Every row gives one point. Each copy is the shape, with its points in the same order, stretched, turned, moved and blurred by noise. Say if it was mirrored as well.

Shape:
[[ 26  52   8]
 [-47 -30 -49]
 [-13 -23 -52]
 [ -2  -3  46]
 [-19 -25 -37]
 [ 44   4   0]]
Copy 1, 6 rows:
[[ 17 -20 -56]
 [-16  53  31]
 [ 14  48  16]
 [  3 -52   7]
 [  5  34  20]
 [ 49 -12 -14]]
Copy 1 is: mirrored
Copy 2 (6 x 3):
[[ 30  54  14]
 [-60 -10 -30]
 [-27 -12 -36]
 [ -8  17  57]
 [-33 -10 -17]
 [ 38   8  10]]
Copy 2 is: only turned

Shape (7 x 4):
[[-23  -2   8 -11]
 [-48  19  17   3]
 [ 11 -23  24 -27]
 [  0 -38  31  15]
 [  1 -16 -21  26]
 [  9 -10 -34  15]
 [  0   9  -2   9]]
Copy 1, 7 rows:
[[ -8 -27   2 -23]
 [-19 -60   5 -12]
 [  6   5  24 -45]
 [-14   9  41 -11]
 [ -1   6 -11  16]
 [  9   9 -28   9]
 [ 15 -21  -2   0]]
Copy 1 is: mirrored
Copy 2:
[[ 14  -9  18 -10]
 [ 18  -1  41  11]
 [-12  -8   7 -40]
 [-34 -19  14 -11]
 [-12 -14 -17  23]
 [ -1 -12 -28  19]
 [  3   4  -4   8]]
Copy 2 is: mirrored
Copy 3, 7 rows:
[[ -5 -10  18  15]
 [-39   0  32   3]
 [ 37 -19  23  12]
 [ 19 -41  17 -25]
 [  0 -14 -28 -16]
 [  5  -1 -39  -1]
 [  0  10  -1  -8]]
Copy 3 is: mirrored
Copy 4, 7 rows:
[[-13   2  -7 -20]
 [-40  22 -18  -2]
 [  9  -3  28 -35]
 [-11 -29  32  -5]
 [ 11 -26 -26  12]
 [ 24 -21 -33   9]
 [  5   5  -9  10]]
Copy 4 is: only turned

Shape (14 x 8):
[[ -1 -35 -25 -37  33 -17 -20 -27]
 [-40 -25  18   9  11   9  17   9]
 [ 42  13  16  -9 -25 -20   1 -15]
 [ -9  40  21 -18  -4  14  -9 -10]
 [-11  19  -4  18 -15  29   3  -6]
 [ 12 -25 -25   5  45 -38  -8  -4]
 [ -8  15  16   8   7  34  -1 -19]
 [ 32  -1  22   8 -13  -6   9 -35]
 [ -3   6  22 -16 -19  34   3  -3]
 [ 18  -2  16  10 -22  -4 -22 -13]
 [  6   7  12  -7  13  -3 -32 -23]
 [-22   0  -7   6   6   8   7 -18]
 [  5 -19 -19   9  10 -22 -12  -8]
 [ 32 -19 -38   9  57   1 -23   1]]
Copy 1 (14 x 8):
[[-20 -26 -26 -41  26  11  -2 -34]
 [-30 -26   2  29  -7   6  28  15]
 [ 28  21  23  -7 -16 -22 -17 -12]
 [-19  36  17  17  -1  15 -16   1]
 [  2  18  -8  36 -16  13   0  14]
 [ -5 -17 -32 -15  36 -36  16 -24]
 [ -2   6   6  32   3  20  -2  -3]
 [ 35  -2  20   8 -13 -11  -4 -28]
 [ -1   6  18   8 -14  29 -10  16]
 [ 18  -3  12  10 -12 -11 -29  -7]
 [ -9  -1  -1   4  12  -1 -28 -20]
 [-10   2 -15  20 -10  10  18  -7]
 [ -1 -13 -23  -4   2 -23   0 -11]
 [ 15 -16 -53 -11  60 -15  -1  -5]]
Copy 1 is: only turned
Copy 2 (14 x 8):
[[ 17 -34  -4 -37  37 -23 -35 -30]
 [-35 -15   9 -17  12  24  22   2]
 [ 56   3  22 -16 -33  -5   1   2]
 [  4  42   2 -17  -8  14 -12  -5]
 [ -9  12 -23   3 -21  13  12 -16]
 [ 31 -41  10  -4  44 -24   3  -6]
 [  2  16  -2   3  -4  32  -3 -22]
 [ 37  -8  32  -4 -28  14   5 -20]
 [ -4   7  -3 -29 -22  32  -6  -8]
 [ 18 -10  13   9 -29   3 -15  10]
 [ 16   9  13   2   8  -5 -33  -8]
 [-10  -4  -9  -6   3   1  10 -28]
 [ 18 -36  -5  -1  15 -21  -6  -5]
 [ 49 -51 -27   3  53   7  -7 -10]]
Copy 2 is: only turned
Copy 3, 14 rows:
[[ 23  23  22  -8  17 -36 -36 -28]
 [-31  -6  18  36  -8   3 -25   5]
 [ 17 -26 -11 -21   6 -10  37  -9]
 [-32  -9 -10 -31   5  22  -1 -13]
 [-13  -9 -30   8  -3  33 -12  -7]
 [ 24  18   8  17  48 -33 -20   0]
 [-15 -16  -2   1  10  38 -15 -17]
 [ 15 -28   1   2  10   4  26 -28]
 [-11 -21   4 -11 -21  25  -5  -5]
 [  9 -42 -18  -6   6  -7   2 -13]
 [ -4 -19  -6 -20  25  -5 -16 -22]
 [-12   7  -9  16   3   9 -16 -17]
 [ 16   2  -9  13  20 -25 -15  -7]
 [ 42  16   6   5  58   0 -44   8]]
Copy 3 is: mirrored

Shape (15 x 11):
[[ 34 -21 -14  25   4 -25 -23   3  29  28  21]
 [  8 -28 -36  19  10  13   9 -18  10   1   2]
 [  8  14   3  -5 -20  16   2 -10   6 -35  16]
 [ 37 -31  39  18  13  -4 -29  10  14  -6   1]
 [-13  -1 -15   2   3  19  21 -30 -19  -9  -2]
 [ 33 -25   8  35 -27  11  22  -6  31  17 -10]
 [-10  -9 -14   1   4  18 -12  -5  32   2 -12]
 [-25  30  31   6   7  22  12  43 -33 -22  19]
 [ 12 -16   0  11   8  -3 -15  -3  14  17  -1]
 [ -2  14 -13  14   2   2  28  -2  -2 -27 -22]
 [  6 -25   7 -15 -13 -14  -2  -5   4  12  -7]
 [  4  42  10 -23  23  38  35   9 -13 -23   9]
 [-20  11  17   5  14  11  48  -2  12 -30  17]
 [ 43 -33  13   1  -2 -12 -12  38  23 -10   6]
 [ 25   0 -14  11   8 -15 -10 -26  33   3 -13]]
Copy 1 (15 x 11):
[[ 18 -12 -26  -3 -11 -29 -31 -14  53   1  10]
 [ 27 -24 -28   3   1   8  19 -27  20  -1  24]
 [  3  10  -3  17 -23   8  -8   7 -24 -24  16]
 [ 17  18  -6  21   9  -4 -36  13  30  -1 -16]
 [ 14  -6  -6  -5  -2  10  24 -28 -30  -1  20]
 [ -7   2   0  23 -19  16   8 -15  54  21  14]
 [ -6   4 -54   4   4   8  -3 -19   9  -9   4]
 [ -5  41  -3 -11  14 -16  13  55 -37   8  19]
 [  6   4 -26  -1   0 -10 -10 -15  23   5   2]
 [ -4   3  -8  25   3  -8  40 -11 -10 -15   4]
 [ -4 -12 -12 -10 -13  -3  -7 -12  10   2 -29]
 [  9  37   2 -21   5  15  36  18 -29 -42  20]
 [-19   9  16  -5  22  10  23  11 -10 -27  30]
 [ 14  -2 -18   9  -9  -5 -27  30  47 -11 -21]
 [  5   4 -21  18  -7 -18  -9 -39  27 -27   0]]
Copy 1 is: only turned
Copy 2:
[[  7 -42 -13  12  29  -6  -3  17  23  13 -12]
 [  6 -25  -3  11  13  34  34  -7  -4  -3   2]
 [ 17  -6  11   8 -40  15 -14 -21   9  -4  12]
 [ 16 -28  42  -8  22   4 -36   6  -1   6 -19]
 [  6   3  -1   7 -23  22  24 -31 -25  12  -3]
 [ 17 -27  31   8 -14  21  24  25  22  42 -20]
 [  5 -21   7 -34  -5  31  14 -16  18   8  -8]
 [-13  41   0 -15 -27  16 -39   6 -41  12  17]
 [  9 -28   6 -13  12   1  -1   0   8  10 -15]
 [ -5  13  11   3 -38  17  19   2  -7 -20 -11]
 [ 10 -30  29 -20  -9 -17  11  -4   3  15   1]
 [ 21  60   2 -13 -26  23   6 -10 -13  -6  19]
 [-22  42  24   6 -13  23   8  -5   4   1  14]
 [ 24 -32  34  -9  15   2 -17  35   5  -7  11]
 [ 11 -22   5   1   8  -2  14  -6  33  -9 -34]]
Copy 2 is: only turned

Shape, 18 rows:
[[-23 -25   0  -5  -3   5  22  -1  16 -27   8   2]
 [  4  -3   8 -22  37 -14 -14   4 -12   3  16 -48]
 [-29  36  -3  25 -21  -1  11 -30 -10   7  11  -4]
 [  5   5  -6 -12   7   6  -7  31 -15  20  26 -39]
 [ 22 -18 -22  16   9  -1  13 -12  29 -20 -12 -16]
 [-13  11   1  -1  15   1   1  21 -22  10 -10 -40]
 [-14   3  -6  12  -1  20   9 -27 -16   7  -4  18]
 [ 11  -5  10  11  18  -9  44  -5  28 -21 -15  27]
 [  6  -2  15   6   5  11  14  11  22 -30 -19   3]
 [  1 -19  12  -6   8 -10   8  15  46 -18  -1  17]
 [ 20   7  15 -11  -3  -1  -9   3 -19  -7  10 -29]
 [ 10   7  -5 -22  -4 -20  -5   8 -15  18  -5 -25]
 [  3  23 -12 -15  23   3 -28  11  -8   6  16 -26]
 [-11  12  -7   7   6 -24  -8  20 -19 -11  13  -5]
 [-26  33  -2  33 -20  15  27 -47  -1   4  13   0]
 [-16  18   8  37  -9   4  18 -13 -13  18  22   4]
 [ 13 -21   7  18   7  -7   9  -5  10 -24  -6  10]
 [-10 -19  18  24  -1  -6   2  -7  32  -8 -14  12]]
Copy 1, 18 rows:
[[-20 -26  -4 -11 -16  12 -18  -5  30  -5  10 -19]
 [ 41  -1 -10 -19  17 -17 -23  -8  -1   7  28 -33]
 [  6  32  -8  -7 -38  39  15 -12   6   1   3   7]
 [ 30 -19  -4 -10  -2  -1   5  20  -5  26  35 -14]
 [ 12  -9 -20  30 -15 -14  -9 -12  39 -13   8   6]
 [ 16  13 -12   5  13   5   8  17  -9  10  22 -23]
 [ -5  -5  -5  -7 -12  41   1  -1  -6 -16 -14  20]
 [-21   1   8   2   9  -7   1 -18  55 -16  -3  19]
 [-14   5  17  14  -1  -6 -10   6  36 -15  14  -2]
 [-25 -13  10   5  -4 -12 -25 -18  42  10  16   5]
 [ 30  -4  19  -8 -13  -6  -5  17   4   3  12 -13]
 [ 23   4  -6 -10  -5 -18  -1  16   1  32   1  -6]
 [ 26   6 -12 -17   5  -2 -21  18  -9  10  30   6]
 [ -2  12 -11 -16 -15 -15  -1   8  -8   6  19  -7]
 [ 14  26  -9  -8 -40  58  23 -17  21  -9  -5  19]
 [  9  12   6 -11 -30  40  30 -18   0  -3  11  13]
 [ -7  -7   6   6 -11 -14  -8 -15  18 -22  11   2]
 [-18   6  16  21 -14   8 -17 -29  19   2  10   1]]
Copy 1 is: only turned
Copy 2:
[[-15 -11   7  -5 -27   1   9 -23  25 -23  -1  -2]
 [  6 -44  -8 -33  19  17 -32  -5 -31  -6   0 -33]
 [  1  46   6   8  -1 -38  -7 -11  -7   1  28 -20]
 [ 12 -35 -16 -27  -1 -13   1  18 -26  19  -4 -29]
 [ 12 -10 -10  31   5  32   7 -24  23  -6  -7  -5]
 [ -9 -10   3 -16  15   5  -8  23 -15   1  -4 -39]
 [-14  32   6   9  -3 -13  18 -16  -6   1   8  14]
 [  5  -3  33  22  15  14  42 -28  29 -22  10  18]
 [  9 -16  31  19   0  17  17   0  31  -6   7   2]
 [  7 -35  29  -1  10  10  15 -25  49  -2  10  12]
 [ 21 -25  13  -2   0  -1  -9   3 -29   6  -9 -16]
 [ 12 -10   5 -25  29 -10 -11  -1 -20  14 -19 -30]
 [  9 -25 -16 -26  23  -4 -22  19 -17   9   6 -10]
 [ -6 -33   4   2  16 -32 -11   7  -4  -3  -4 -14]
 [  9  60   5  21 -19 -27   7 -23  -2  -6  40  -9]
 [ -5  17  10  11 -11 -34  21 -13 -15   6  40  -9]
 [  0 -21  22  30   3  12  15 -22  16  -7   3  11]
 [ -8  -2  31  19   6   3   7 -27  36   9  22   2]]
Copy 2 is: only turned
